Every row gives one point. Any point is a mix of the corners, with weights that add up to 1. It lies inside the corners' shape when no weight is negative. Is each point inside? If not, which corners have a negative weight?

Corners:
(1): [-0.35 -0.57]
(2): [0.25 0.10]
(3): [-0.05  0.38]
Points:
[-0.08  0.24] -> inside
[-0.32 -0.51] -> inside
[0.31 0.32] -> outside (1)
[0.10 0.45] -> outside (1)
[0.09 0.19] -> inside

Corners:
(1): [-0.26 -0.38  0.21 -0.33 -0.04 -0.11  0.12 -0.08  0.18]
(2): [ 0.77 -0.08  0.24 -0.49 -0.65  0.20 -0.36  0.50 -0.61]
(3): [ 0.11 -0.01  0.13 -0.22  0.44 -0.04 -0.42 -0.37 -0.10]
(4): [-0.05  0.28  0.16 -0.04  0.05 -0.18  0.07 -0.47  0.47]
(5): [-0.24 -0.37 -0.10  0.62 -0.03 -0.47  0.05  0.17  0.86]
(6): [ 0.04 -0.13 -0.41  0.00  0.12  0.06  0.09 -0.67 -0.06]
(7): [-0.31 -0.17  0.28  0.62  0.22 -0.24  0.37  0.06  0.34]
(8): [ 0.22 -0.12  0.23 -0.19 -0.02  0.56 -0.18 -0.35  0.13]
(9): [ 0.37  0.10 -0.13 -0.70 -0.06  0.54 -0.27  0.43 -0.37]
(10): [-0.45 -0.09  0.06  0.42 -0.28 -0.16 -0.06  0.05  0.13]
Points:
[-0.25 -0.13  0.23 -0.05  0.14 -0.09 -0.04 -0.06  0.31] -> outside (2, 6)
[ 0.53  0.07  0.20 -0.90 -0.02  0.23 -0.04  0.10 -0.73] -> outside (5, 8, 10)
[-0.01 -0.17  0.25  0.18  0.19 -0.11  0.06 -0.41  0.43] -> outside (9, 10)
[-0.17 -0.08  0.10  0.04  0.11 -0.06  0.00 -0.28  0.32] -> outside (2)

Corners:
(1): [ 0.22 -0.50 -0.22  0.08 -0.54  0.38  0.41  0.07 -0.12 -0.52 -0.13 -0.24
 -0.33 -0.02  0.21  0.43  0.31 -0.07  0.06 -0.61]
(2): [-0.05 -0.48 -0.19  0.54 -0.09 -0.24  0.52 -0.45 -0.39  0.31  0.65 -0.35
 -0.02  0.21  0.38 -0.14 -0.70 -0.60 -0.03  0.54]
(3): [-0.05 -0.50  0.65 -0.20  0.66 -0.31 -0.40 -0.54  0.20 -0.41  0.39 -0.48
  0.23 -0.15 -0.24  0.00 -0.34  0.11 -0.11 -0.52]
(4): [-0.50  0.32  0.21 -0.06 -0.25 -0.23 -0.08  0.09  0.59 -0.27  0.13 -0.02
  0.04 -0.17 -0.31  0.33  0.33  0.06  0.22 -0.43]
(5): [ 0.42  0.32  0.03  0.40  0.08  0.28  0.21 -0.46  0.70 -0.46 -0.36 -0.37
 -0.54 -0.28 -0.27  0.14  0.10 -0.30  0.10  0.27]
(6): [-0.32 -0.66 -0.25  0.34 -0.35 -0.05 -0.24  0.61 -0.23  0.32  0.36  0.03
 -0.47 -0.58 -0.03 -0.54  0.22 -0.15  0.60 -0.30]
(7): [ 0.53  0.34 -0.09 -0.50 -0.46 -0.32  0.57 -0.48 -0.28  0.24 -0.08 -0.52
  0.06 -0.38 -0.38  0.05  0.06  0.05 -0.30 -0.05]
(8): [-0.23  0.09  0.09  0.11  0.35 -0.55  0.27 -0.57 -0.17  0.03 -0.17  0.20
  0.18 -0.06  0.06 -0.03 -0.44  0.22  0.11 -0.63]
(9): [-0.45 -0.11  0.39 -0.17 -0.10  0.23 -0.55 -0.51 -0.19  0.52  0.55  0.27
 -0.75 -0.68  0.52 -0.51 -0.60 -0.60 -0.26  0.64]
(10): [-0.06 -0.04  0.23 -0.15 -0.13  0.02  0.12  0.26  0.81 -0.56  0.19  0.35
  0.02 -0.35  0.14 -0.41 -0.04 -0.27 -0.28 -0.40]
(11): [-0.33 -0.53 -0.24 -0.40 -0.35 -0.15 -0.41 -0.03 -0.46 -0.53  0.24  0.52
  0.05  0.23 -0.76 -0.34  0.21 -0.54 -0.18  0.28]
(12): [ 0.64  0.16  0.61 -0.56  0.52 -0.34 -0.06 -0.43  0.07  0.25  0.41  0.36
 -0.37  0.04 -0.39 -0.01  0.13  0.17  0.19 -0.01]
(13): [-0.34  0.17 -0.42 -0.24  0.19 -0.26 -0.48  0.39 -0.22 -0.14 -0.38 -0.07
  0.26  0.30 -0.06  0.58  0.24 -0.29 -0.43 -0.69]
(14): [-0.14 -0.34  0.15 -0.12  0.41 -0.53 -0.17  0.00  0.29 -0.52 -0.22 -0.06
  0.39 -0.12 -0.61  0.69 -0.35 -0.26  0.11  0.56]
(15): [-0.19 -0.77 -0.11  0.49  0.57  0.30 -0.10 -0.01 -0.03 -0.44  0.10 -0.06
  0.24  0.16  0.19  0.20  0.12  0.33 -0.55  0.40]
(16): [ 0.38  0.16  0.62  0.41  0.16  0.38  0.02  0.40 -0.24  0.21 -0.14 -0.51
  0.34 -0.03 -0.67 -0.13 -0.03  0.10  0.11 -0.34]
(17): [ 0.53 -0.25  0.78  0.01  0.57  0.26  0.00 -0.17 -0.28  0.25 -0.03 -0.22
  0.59  0.02  0.07 -0.47  0.57  0.04 -0.08 -0.30]
(18): [ 0.06  0.41  0.17 -0.32  0.16 -0.26 -0.02  0.62  0.05 -0.68 -0.30 -0.68
  0.10 -0.51 -0.25 -0.50  0.38  0.50  0.18  0.48]
(19): [-0.07 -0.10  0.07  0.48 -0.50 -0.41  0.24 -0.28  0.31  0.35 -0.02 -0.16
 -0.60 -0.09  0.56 -0.41 -0.44  0.29  0.15  0.13]
(20): [ 0.18 -0.07 -0.01 -0.41  0.47  0.38  0.54 -0.22  0.09  0.17 -0.32 -0.74
 -0.73 -0.25  0.12  0.43  0.39 -0.06 -0.36  0.21]
(21): [-0.06 -0.34 -0.45  0.16  0.05  0.55 -0.38 -0.22  0.34 -0.57 -0.15 -0.52
  0.33  0.24 -0.55  0.30 -0.35  0.22  0.37  0.51]
Points:
[-0.08 -0.03  0.05 -0.10  0.07 -0.11  0.05 -0.31  0.17 -0.24  0.00 -0.08
 -0.10 -0.08 -0.02  0.15 -0.02 -0.06 -0.12  0.02] -> outside (6, 16)
[-0.01 -0.23  0.09  0.03  0.07  0.05 -0.04 -0.08 -0.05 -0.10  0.03 -0.11
 -0.03 -0.07  0.01  0.00  0.05 -0.07 -0.11 -0.03] -> inside
[-0.27 -0.24 -0.28 -0.02 -0.05 -0.25 -0.06 -0.30 -0.05 -0.07  0.10 -0.13
 -0.42 -0.14  0.06  0.16 -0.21 -0.15  0.02  0.22] -> outside (10, 16, 17)
[ 0.10 -0.03  0.16 -0.03 -0.01  0.02  0.02 -0.08 -0.07 -0.01  0.02 -0.22
 -0.03 -0.18 -0.23 -0.06 -0.04 -0.06 -0.05  0.01] -> inside
[ 0.06 -0.14  0.13  0.05  0.11 -0.04 -0.01 -0.14 -0.08 -0.07  0.02 -0.24
 -0.05 -0.08 -0.15  0.00 -0.01  0.01  0.02  0.05] -> outside (10)
[ 0.00 -0.11  0.20 -0.04  0.01  0.02 -0.07  0.00  0.06 -0.14  0.04 -0.10
 -0.17 -0.14 -0.10 -0.06  0.00 -0.15  0.13 -0.12] -> outside (7, 15)
[-0.18 -0.10  0.17 -0.15  0.02 -0.16 -0.36  0.09  0.00 -0.22  0.04  0.16
  0.13 -0.08 -0.27 -0.15 -0.01 -0.05  0.12 -0.24] -> outside (2, 5, 7, 15, 20)
[ 0.16  0.00  0.28  0.11  0.08  0.11  0.04  0.05 -0.09  0.05 -0.01 -0.31
  0.07 -0.11 -0.30 -0.06 -0.04 -0.01 -0.01 -0.10] -> inside
